Each row of a before or after table is a point. One or more steps were done to the points. Then noise was added and the rows were shuffled. The steps act on columns, c1 being the first. Name the steps. A step turns or swaps two columns, mirrors them in a line or flattens them onto one, adds a multiple of one to another, or multiplies or shifts one. Angles are multiples of 10 degrees, from the lower column toward the higher: turns from -170 to 170, lines from 10 to 170 but not 90. Use the fewest steps. Two steps may share a column if one is a turn and the other turns, adds or multiplies; they go together, in the order done. Otherwise the lowest column goes first.
(in the rows, 128 means zero)

Before (8 x 3):
[[168 103 157]
 [142  32 178]
 [154  91 138]
 [166 100 173]
 [111 148 116]
 [ 90 137  49]
 [125 160 138]
 [119 121 144]]
After, 8 rows:
[[134  61 214]
 [112 208 133]
 [120 143 111]
 [124 125  98]
 [145  78 148]
 [143  96 145]
 [122 108 132]
 [140 111 163]]
Steps: multiply c1 by 0.4; mirror c2 and c3 in the line at 140 degrees

Before, 14 rows:
[[ 92 143 126 196 128 140]
 [158 145 147 119 113 142]
 [112  80 150 125 110 120]
 [137 120 145 152 129 148]
 [129  88 129 118 122 136]
 [153 137 148 117 221 138]
 [141 148 136 143 117 129]
 [137  83 107 166 117 147]
 [111 111 138 140 119 148]
 [157 149 151 128 114 132]
 [152 148 140 136 113  71]
 [141 122  94 121 116 148]
 [107 139 148 139 111 153]
 [144 143 142 120 211 148]]
After:
[[113 141 152 136 105 100]
 [127 143 126 196 127  91]
 [118 148 152 129 113 151]
 [102 146 142 120 238 136]
 [121  89 129 118 119 130]
 [114 109 142 135 115 104]
 [141  81 150 123 104 113]
 [123 145 137 145 113 144]
 [172 150 139 134 110 170]
 [108 120 147 152 132 130]
 [106 146 148 118 108 148]
 [104 122  96 119 113 134]
 [105  81 105 165 116 129]
 [110 138 144 117 253 144]]
Steps: turn c1 and c6 by 110 degrees; multiply c5 by 1.3

Before (9 x 9):
[[107 144 204 121 144 115 183 131  62]
 [129  95 100 156 118  43  36 150 191]
 [117 139  90  88 164 162 146 145 132]
 [142 125 144 100  99  92 151 138 177]
 [162 131 100  43 128 104 187  91  87]
 [107  92 152 175 118  98 140 110 115]
 [154 137 142 135 164  71 170  75 110]
 [102 209 172 143  67 144 107 109 114]
 [107 112 163  96 160 158 126 110 122]]
After, 9 rows:
[[ 94 145  79 130 101 105 163  99 152]
 [ 73 166 143 123 135 120 120 128 183]
 [112 140  33  84  91 145 119 143 138]
 [ 79 146  39  43 140 126 171 113 164]
 [126 117 106  93 101 162 110 126 150]
 [144 199 110 141 190 155 101 127  95]
 [110  95  93 179 138 113 110 114 147]
 [218  75  42 160 117  43 113 117  81]
 [107 107  82 104 142  94 148 122  76]]
Steps: turn c1 and c7 by 80 degrees; turn c5 and c9 by 160 degrees; turn c2 and c9 by -20 degrees; shift c3 by -60; turn c6 and c8 by 30 degrees; multiply c8 by 0.4

Before:
[[142 156 116 160 140 146 157 133 162 127 181  64]
 [120 163 151 120 120 197 144 124 122 179 150 110]
 [193 159 106 136  72 133 115 136 150 111 188  98]
 [ 85 137 110 132 128 169 119  89 103 138 164 115]
 [179 174  82 136 133 125 153 158 138 107 166 135]
 [169 211  74 244  78  83  76 179 137 127 160 159]
 [ 78 153 151 130 116 109 123 123  79 166 121 100]
 [153 181  57 174  93 122  54 188 145 143 122 114]
 [136 114 161 160 151 144 116 117 103 131 131 122]
 [175 154  54 195  89  91  70 208 126 168 191 140]
 [ 76 112 136 150  96 138 139 131 132 156 114 136]]
After:
[[181 105 120 141  97 138 139 130 132 150 115 135]
 [ 41 162 121 144  72 131 115 135 150 122 110  99]
 [ 77 206  61 237  78  85  75 179 137 156 121 160]
 [119 113 123 138 151 144 117 117 104 127 129 122]
 [147 132 120 139 128 168 119  87 102 141  77 116]
 [124 144 137 113 121 198 143 123 122 188 106 108]
 [110 173  92 195  94 121  53 187 144 160 144 114]
 [ 56 140  80 211  92  91  70 210 125 174  97 140]
 [173 139 134 121 117 109 122 123  80 172 109 100]
 [ 65 178 112 153 132 126 153 158 136 125 119 133]
 [ 90 154 110 159 140 145 157 134 163 138  90  64]]
Steps: turn c1 and c11 by 150 degrees; turn c2 and c10 by 20 degrees; flatten c3 and c4 onto the line at 120 degrees
